Each row is a point. Before rounding, the points of a table are all equally far from one centre. They may lie mostly on one side of it. Write the centre, to within rounding.

Points (9 x 2):
[[ 0.20  0.54]
 [ 0.17  0.55]
 [ 0.07  0.58]
 [-0.31  0.38]
 [-0.14  0.55]
 [ 0.11 -0.14]
 [ 0.00  0.58]
 [-0.34  0.13]
 [ 0.09  0.58]]
Centre: [0.02 0.22]

Points (9 x 4):
[[-0.57 -0.23  0.02 -0.32]
 [-0.60 -0.39 -0.21 -0.10]
 [-0.58 -0.42 -0.14 -0.16]
 [-0.52 -0.36 -0.38 -0.20]
 [-0.56 -0.38 -0.32 -0.03]
 [-0.60 -0.21  0.06 -0.20]
 [-0.31 -0.47 -0.28 -0.41]
 [-0.49 -0.50 -0.25 -0.04]
 [-0.36 -0.59 -0.03 -0.14]]
Centre: [-0.19 -0.16 -0.14 -0.10]

Points (11 x 8):
[[-0.08  0.59  0.28 -0.32  0.35  0.34 -0.17 -0.07]
 [ 0.23  0.84  0.66  0.03 -0.01  0.38 -0.32  0.08]
 [ 0.36  0.47  0.53 -0.35  0.46 -0.10  0.00  0.08]
 [ 0.63  0.20  0.70  0.65  0.15  0.33 -0.28  0.15]
 [-0.08  0.26  0.50 -0.22  0.33  0.30  0.05 -0.45]
 [ 0.60  0.03  0.69  0.23  0.47 -0.10 -0.16  0.49]
 [ 0.03  0.68  0.23  0.31  0.41 -0.03 -0.17  0.39]
 [ 0.15  0.42  0.49  0.06  0.56  0.08  0.15 -0.13]
 [ 0.05  0.26  0.20 -0.49  0.50 -0.24 -0.24  0.21]
 [-0.26  0.00  0.86 -0.41  0.35  0.09 -0.24  0.18]
 [ 0.49  0.31  0.19  0.16  0.27 -0.06  0.50  0.34]]
Centre: [ 0.13  0.01  0.33  0.07 -0.22  0.03 -0.18  0.14]

Points (15 x 11):
[[ 0.11  0.04 -0.37  0.28  0.20 -0.74 -0.38  0.16 -0.67  0.36 -0.13]
 [-0.04  0.20  0.02  0.00  0.11 -0.53 -0.61 -0.03 -0.32  0.78 -0.14]
 [ 0.30  0.21  0.27  0.02  0.18 -0.70 -0.51 -0.17 -0.50  0.44 -0.13]
 [-0.23  0.17 -0.24  0.09  0.15 -0.19 -0.78 -0.15 -0.50  0.50 -0.37]
 [-0.09  0.00 -0.07 -0.11  0.19 -0.58 -0.50  0.15 -0.25  0.79 -0.09]
 [ 0.09  0.33 -0.02 -0.16 -0.08 -0.75 -0.58 -0.06 -0.64  0.44  0.07]
 [ 0.22  0.14  0.21  0.10 -0.13 -0.45 -0.23  0.10 -0.32  0.80 -0.30]
 [-0.12  0.31 -0.27  0.40 -0.22 -0.48 -0.52 -0.03 -0.44  0.59 -0.23]
 [ 0.07 -0.31 -0.08  0.00 -0.03 -0.76 -0.24  0.11 -0.24  0.56 -0.16]
 [-0.06  0.19  0.15  0.21  0.18 -0.46 -0.64  0.21 -0.70  0.61 -0.13]
 [ 0.10  0.29 -0.11  0.05 -0.13 -0.79 -0.45  0.30 -0.30  0.45 -0.37]
 [ 0.04  0.25  0.39 -0.13 -0.15 -0.45 -0.43 -0.08 -0.35  0.66 -0.27]
 [-0.08  0.01 -0.13 -0.19 -0.04 -0.57 -0.32  0.00 -0.31  0.71 -0.37]
 [ 0.04  0.28 -0.21 -0.13 -0.22 -0.81 -0.43  0.10 -0.47  0.34 -0.33]
 [-0.23  0.35  0.08 -0.20 -0.18 -0.36 -0.41  0.08 -0.35  0.82 -0.07]]
Centre: [ 0.03  0.13 -0.05  0.03  0.02 -0.12 -0.25  0.11 -0.27  0.06  0.06]

Points (18 x 12):
[[-0.67 -0.05  0.27 -0.27  0.15  0.14  0.13 -0.36 -0.12  0.51 -0.08 -0.03]
 [-0.83  0.28 -0.22 -0.07  0.36  0.32  0.30 -0.23  0.04  0.24  0.02 -0.17]
 [-0.80 -0.22 -0.08 -0.41 -0.04  0.41  0.08 -0.55  0.17  0.21  0.02  0.36]
 [-0.73  0.51 -0.16 -0.18  0.00  0.19  0.19 -0.65 -0.25  0.32  0.32  0.04]
 [-0.93 -0.08  0.02 -0.15  0.17  0.14  0.20 -0.39 -0.07  0.62  0.14  0.24]
 [-0.98  0.39 -0.22 -0.02  0.18  0.34  0.30 -0.42  0.26 -0.07  0.41  0.12]
 [-0.83  0.02  0.00 -0.20  0.20  0.04  0.56 -0.29  0.29  0.12  0.49 -0.17]
 [-0.79  0.23 -0.31 -0.30  0.32  0.27  0.28 -0.48  0.46  0.57  0.24  0.17]
 [-0.72  0.34 -0.20  0.21  0.05  0.06  0.31 -0.51  0.38  0.14 -0.17 -0.17]
 [-0.80  0.14 -0.31 -0.15 -0.21  0.11  0.10 -0.74 -0.08  0.36  0.18 -0.12]
 [-0.84  0.04  0.13  0.07  0.21  0.20  0.38 -0.34  0.22  0.24 -0.13 -0.10]
 [-0.85  0.28 -0.15 -0.16  0.28  0.21  0.18 -0.23 -0.02  0.43  0.00 -0.20]
 [-0.82  0.30 -0.23 -0.10 -0.11  0.26  0.59 -0.65  0.22  0.29  0.37  0.19]
 [-0.70  0.09  0.00 -0.06  0.28  0.53  0.04 -0.60  0.53  0.03  0.10 -0.14]
 [-0.55 -0.38 -0.30 -0.02 -0.38  0.44  0.27 -0.31  0.15  0.74  0.05 -0.07]
 [-0.96  0.09 -0.46  0.17  0.10  0.01  0.20 -0.44  0.02  0.47  0.10  0.28]
 [-0.91 -0.26 -0.33 -0.15 -0.08  0.32 -0.02 -0.47  0.03  0.34  0.00  0.01]
 [-0.93 -0.20  0.20  0.07 -0.13 -0.05  0.42 -0.40  0.20  0.06  0.16  0.11]]
Centre: [-0.21  0.09 -0.11  0.06 -0.09  0.16  0.00 -0.14  0.24  0.24  0.38  0.20]

Points (23 x 18):
[[-0.23 -0.11  0.02 -0.15 -0.50 -0.24  0.47  0.76  0.09  0.24  0.26 -0.36
  -0.07  0.79  0.25  0.16 -0.16 -0.35]
 [ 0.09  0.27 -0.33  0.13 -0.05 -0.18  0.15  0.47  0.08  0.09  0.36 -0.73
  -0.40  0.72  0.55  0.12 -0.23 -0.68]
 [-0.27  0.02 -0.13  0.22 -0.28 -0.25  0.36  0.71 -0.07  0.03 -0.02 -0.68
  -0.10  0.75  0.65  0.04 -0.20 -0.13]
 [-0.06 -0.15  0.01  0.23 -0.58  0.20  0.15  0.32  0.40  0.13  0.33 -0.44
  -0.09  0.73  0.47  0.16 -0.56 -0.19]
 [-0.08  0.15 -0.30 -0.29 -0.40 -0.27 -0.23  0.19  0.07  0.06  0.36 -0.55
   0.10  0.53  0.37  0.29 -0.41 -0.61]
 [-0.23 -0.23  0.13 -0.36 -0.50 -0.15  0.00  0.43  0.05  0.08  0.03 -0.13
   0.00  0.76  0.58 -0.03 -0.41 -0.64]
 [ 0.16  0.28 -0.18  0.58 -0.23  0.09  0.05  0.51  0.46 -0.05  0.26 -0.27
  -0.07  0.63  0.31  0.14 -0.44 -0.80]
 [-0.18 -0.04  0.06 -0.18 -0.44  0.20 -0.10  0.49 -0.03  0.12  0.62 -0.47
  -0.10  0.74  0.27 -0.06 -0.49 -0.56]
 [-0.40  0.06 -0.08  0.04 -0.48  0.12  0.35  0.52  0.33  0.02  0.56 -0.38
   0.21  0.74  0.33  0.02 -0.35 -0.32]
 [-0.07  0.19 -0.23 -0.16 -0.36 -0.30  0.19  0.66  0.13  0.11  0.42 -0.42
  -0.35  0.55  0.82  0.24 -0.23 -0.40]
 [-0.12 -0.02 -0.17 -0.01 -0.61  0.15  0.08  0.56  0.20 -0.11  0.55 -0.25
  -0.07  0.69  0.51 -0.16 -0.24 -0.71]
 [-0.19 -0.15  0.10 -0.15 -0.24  0.01  0.45  0.63 -0.10 -0.15  0.20 -0.27
  -0.23  0.90  0.49  0.38 -0.18 -0.28]
 [-0.08 -0.09 -0.04  0.09 -0.33  0.11  0.35  0.74  0.27  0.14  0.36 -0.51
   0.23  0.81  0.18 -0.12 -0.13 -0.46]
 [-0.04  0.36  0.17  0.19 -0.40 -0.20  0.17  0.41  0.48  0.33  0.33 -0.13
  -0.26  0.63  0.49  0.14 -0.43 -0.67]
 [-0.16 -0.01 -0.33  0.30 -0.39  0.03  0.33  0.43 -0.17  0.13  0.30 -0.50
   0.31  0.66  0.49  0.05 -0.19 -0.54]
 [ 0.11 -0.05  0.05  0.11 -0.61 -0.16 -0.06  0.49  0.11  0.63  0.36 -0.31
  -0.11  0.45  0.39  0.03 -0.48 -0.33]
 [-0.14  0.08 -0.18  0.15 -0.34 -0.05  0.23  0.74  0.50  0.49  0.13 -0.47
  -0.05  0.83  0.18 -0.01 -0.21 -0.28]
 [-0.06 -0.06  0.01  0.04 -0.65  0.12  0.47  0.71  0.30  0.23  0.34 -0.16
   0.20  0.53  0.49  0.03 -0.45 -0.23]
 [-0.03  0.21 -0.13  0.34 -0.54 -0.10  0.34  0.27  0.13 -0.16  0.68 -0.35
   0.03  0.54  0.54 -0.02 -0.49 -0.61]
 [-0.26 -0.25 -0.15  0.10 -0.43 -0.17 -0.08  0.44  0.20 -0.14  0.13 -0.12
  -0.10  0.05  0.78  0.33 -0.22 -0.39]
 [ 0.11  0.05 -0.11  0.26 -0.45  0.06  0.48  0.68  0.44  0.17  0.33 -0.51
   0.13  0.47  0.55  0.02 -0.23 -0.27]
 [-0.25 -0.05 -0.11  0.16  0.01  0.50 -0.13  0.40 -0.34 -0.03  0.19 -0.14
  -0.26  0.77  0.65 -0.02 -0.53 -0.47]
 [-0.16 -0.04 -0.17 -0.10 -0.54 -0.07  0.03  0.19  0.33  0.18  0.27 -0.22
   0.11  0.48  0.55  0.44 -0.20 -0.49]]
Centre: [-0.01  0.14 -0.19 -0.01 -0.07 -0.06  0.16  0.37  0.04 -0.07  0.07 -0.11
 -0.19  0.35  0.16 -0.13 -0.41 -0.24]
